Each row of a before or after table is a point. One or more steps were done to the points. Then noise was added and the rows were shuffled. The steps act on how far a point lies along the listed directions, d1 being the first. What was done? A step turns or swaps two directions, mirrors them in a line or flattens them onto one, adds a multiple of one to another, or multiplies one. Angles are multiples of 10 degrees, from the lower direction toward the higher: turns from -170 to 170, lines from 10 to 170 but not 90. Use the fewest steps. Two steps may share a direction if one is a turn and the other turns, adds or multiplies; they go together, in the order done. Otherwise the lowest direction goes first.

Directions:
(1): [11 49]
(2): [ 49 -11]
Before (10 x 2):
[[-30  16]
 [-10 -33]
 [-48   4]
 [-48  -6]
 [  1 -67]
 [  5  -2]
 [ 20 -54]
 [-22  68]
 [ -5   2]
 [-67  21]]
After (10 x 2):
[[-26 -44]
 [-10 -70]
 [  2 -34]
 [ 54 -48]
 [-17 -44]
 [-44  39]
 [-34   7]
 [ -1  -7]
 [ -1   1]
 [-59  24]]
Steps: swap d1 and d2

Directions:
(1): [-15   2 -23  -4 -22  24 -71  56]
(2): [-46  -2 -35 -41 -24 -63  16   9]
(3): [ 17  -9  34 -77 -31  24 -15 -27]
Before (13 x 8):
[[-12  -3  -3 -74 -32 -10 -26 -10]
 [ 32  -5  53  -4   2  40   7 -21]
 [ 18 -11  27  15  19 -22  47 -51]
 [ 31 -14  23  15 -15  29 -18   3]
 [ -3   0   4 -51 -17 -24  29 -18]
 [-21   5 -28  26   5 -13  -9  31]
 [ 42   7  12  47  19  13  10 -19]
 [-13  -3  -9 -20 -19 -28  11  -3]
 [ -3   9  -4 -55 -43 -10  11 -15]
 [-17  -7 -27  16  16  -7  13  35]
 [ 17 -18  25 -50 -12 -16  33 -40]
 [  4   1  -4  42  26  -9  40 -24]
 [  2  -6  22 -40 -26  12 -43   8]]
After (13 x 8):
[[ 28  10 -12  81  25  11  -8  13]
 [ 18 -15  25 -32   0 -29  57 -50]
 [  7  -6   7  51  31 -27  42 -30]
 [ 20   1  35  39  17  28  13  -2]
 [ 27 -11  15  32 -10  25 -17  13]
 [ -6  -5   2 -34 -22 -26  22 -16]
 [  3   0  13 -55 -13 -30  50 -36]
 [-19   3 -21   2  -9  -3 -24  30]
 [-14  -9 -23  -3   7   2  -1  36]
 [  6   6  10 -65 -40 -16  37 -40]
 [ 10  -7  34 -49 -23   8 -20 -15]
 [  0  -7  21 -97 -29 -14   8 -49]
 [ -5   4 -21  62  28  -9  21   2]]
Steps: add 0.7 times d2 to d3; turn d1 and d3 by 30 degrees

Directions:
(1): [-23   8 -51  38   1 -10  68  52 -37  -6 -12 -37]
(2): [-49  48  27 -57 -49 -16 -10  21 -14  -1 -51 -10]
(3): [-11 -37  40 -34  17 -58  33  22 -41   3  42  44]
(4): [ 20  53 -48 -11  -9  13 -27  44  -8 -29  37  64]
(5): [ 18  15 -25 -28 -23   6  69 -76  -4 -27 -14  31]
(6): [ 11  -1  -6 -27  17  -9  41  42  92  32 -18  18]
Before (14 x 12):
[[ 14  26  -8 -48 -22  47 -56 -15  27  -3   2  21]
 [-18  30  32 -22 -41  -4 -36 -15  -5   7 -12 -20]
 [ 23 -17 -32 -20  30   2  44  21  41   7   9  30]
 [ -9  27  15 -27  -9  11 -35  20  32   3 -18  -7]
 [ 13  22 -15   5 -22  17 -34  24  62   7  -7   6]
 [ 18 -57 -35   5  70  -1  48  11  37  14  24  32]
 [  2  41 -58  32   8  33 -16  31  51   1 -14  12]
 [  2 -22 -23  18  11   9  67 -27  19  18  -8  16]
 [ 12  47  31 -57 -20   5 -87  -1 -12  10  13  65]
 [-24  44 -44  -3 -21  -4 -15  -3 -95 -31  33  26]
 [ 16  22  15 -15  -6  -2 -49   3  78  -1  -4  20]
 [ 27  11   5  10   6  26 -22 -15  11   6 -22  -6]
 [ 33  25 -24 -37  17 -12  35   8  45  -6  12  85]
 [ -6  45 -62  13 -40  15 -33 -22 -93 -55  27  31]]
After (14 x 12):
[[-14 -47   4  31  22 -11  31 -10 -39  13  25  12]
 [ 15  -4  28   6  15   6 -37  14  -8  15  -6  -2]
 [ 32  -5  11  14  17   0 -56  -3  66  -3  27  22]
 [ 14 -47 -43  37  45  21  13 -52 -48 -26  34  11]
 [ 31  51   8 -62 -14  20 -55  -7  47  21  -5  72]
 [-47  61 -16 -53 -53 -30 -27  62 -56 -23  -3  41]
 [ 15   7   2 -10  15  15 -24  21  57  11  -1   0]
 [ 45  -8 -22   4  40 -12  13  -6  -1 -17  56  82]
 [ 31 -35 -34  17  37  10  17 -10 -17 -12  40  22]
 [ 13  -4  12 -47   4  23 -61  28  30  16  29  31]
 [-44  70 -33 -53 -38 -18   6  35 -43  -9  -7  34]
 [ -5   5 -34  55  33   9 -43  56   7   5  30  14]
 [ 23  -7 -10  32   1   8 -47  31  41   8  27   9]
 [ -6  20  28 -29 -22  -9 -11  12  50  29 -12  -6]]
Steps: turn d2 and d6 by 70 degrees; swap d3 and d5

Directions:
(1): [ 12  31  30  19  57 -40 -17   7  12 -22 -27 -51  27 -27  -8  12  51 -31
  66 -36]
(2): [  1  -6  58 -34 -11 -11 -51  -4   5  -8  12 -22  95   3 -12 -23   1  32
 -33  51]
(3): [ 46  54   1 -44   4 -13 -68 -26 -28  22  66  38 -26   8  10  36  10  10
  18 -18]
Before (9 x 20):
[[-19 -13  25   9   9   0  12  21  33 -20 -44 -35  32 -11  -9 -23   8   1
   13  -6]
 [  2  19  22  -2  11 -21 -27  -7  10 -17   0 -16  32   6  -1 -15   9  -8
    1  17]
 [ 42  44   8 -20  -9 -16 -44  -9 -13   8  35  14   2   4  -3  19  16  10
   15 -13]
 [-16 -28 -18  14  -5  10  38  13  12 -19 -32 -16 -15  15   5  -9 -15 -13
  -16   1]
 [ -6  -1 -24   0   2  -7  13   3   2   0 -16 -15 -24   0  10  10   2  -5
    8 -19]
 [  6  10  -3  13  39 -21   3  -4  -7 -11 -13   9 -19 -15  18   5  18 -31
   40 -36]
 [-16  -8  15 -15 -25  10  -5  14  -3  13   8  13  32  10   7  -5 -13  28
  -39  26]
 [-13 -26  17 -23 -49  22  -3  -7  -9   4  21  10  49  14  -5 -20 -35  37
  -64  52]
 [-11  -9  16   5 -13  -5  24  13   7   3 -11 -10  31  -3   7 -14   9  -6
   -8  14]]
After (9 x 20):
[[-19 -27   8  25 -25  10  36  19  17 -16 -36 -21  38   1 -13 -30  -4  11
  -23  24]
 [ 20  35  43 -27  17 -17 -51   2  12 -12   5 -15  29  -9  -4   4  22   8
   30 -17]
 [ -4   9  40  -7   3 -24 -35  -5  12 -23  -5 -26  68   7  -8 -31   8   0
  -12  38]
 [ 27  25 -24 -16   8  -5 -12  -7 -13  -3  20  15 -53  17  13  27   2 -16
   16 -26]
 [ 12  -1  55 -62 -51   6 -65 -17 -18  11  57  12  96  17  -9 -16 -29  60
  -71  71]
 [ 15  22  27 -23 -10 -21 -19  -2  -9  14  22   0  36  -1  10   3  20   1
    0  12]
 [ -6   6  37 -38 -23  -2 -40   6 -10  15  24  14  60  12   1  -5  -8  38
  -46  39]
 [-10  -7 -24  36  35 -15  43   4  -3 -16 -35   8 -45 -20  17   1  13 -43
   42 -46]
 [ -4   7 -41   8   4  -8  20   0  -2   5 -11  -5 -51   1  15  19   2 -15
   18 -31]]
Steps: mirror d1 and d3 in the line at 170 degrees; multiply d2 by 2
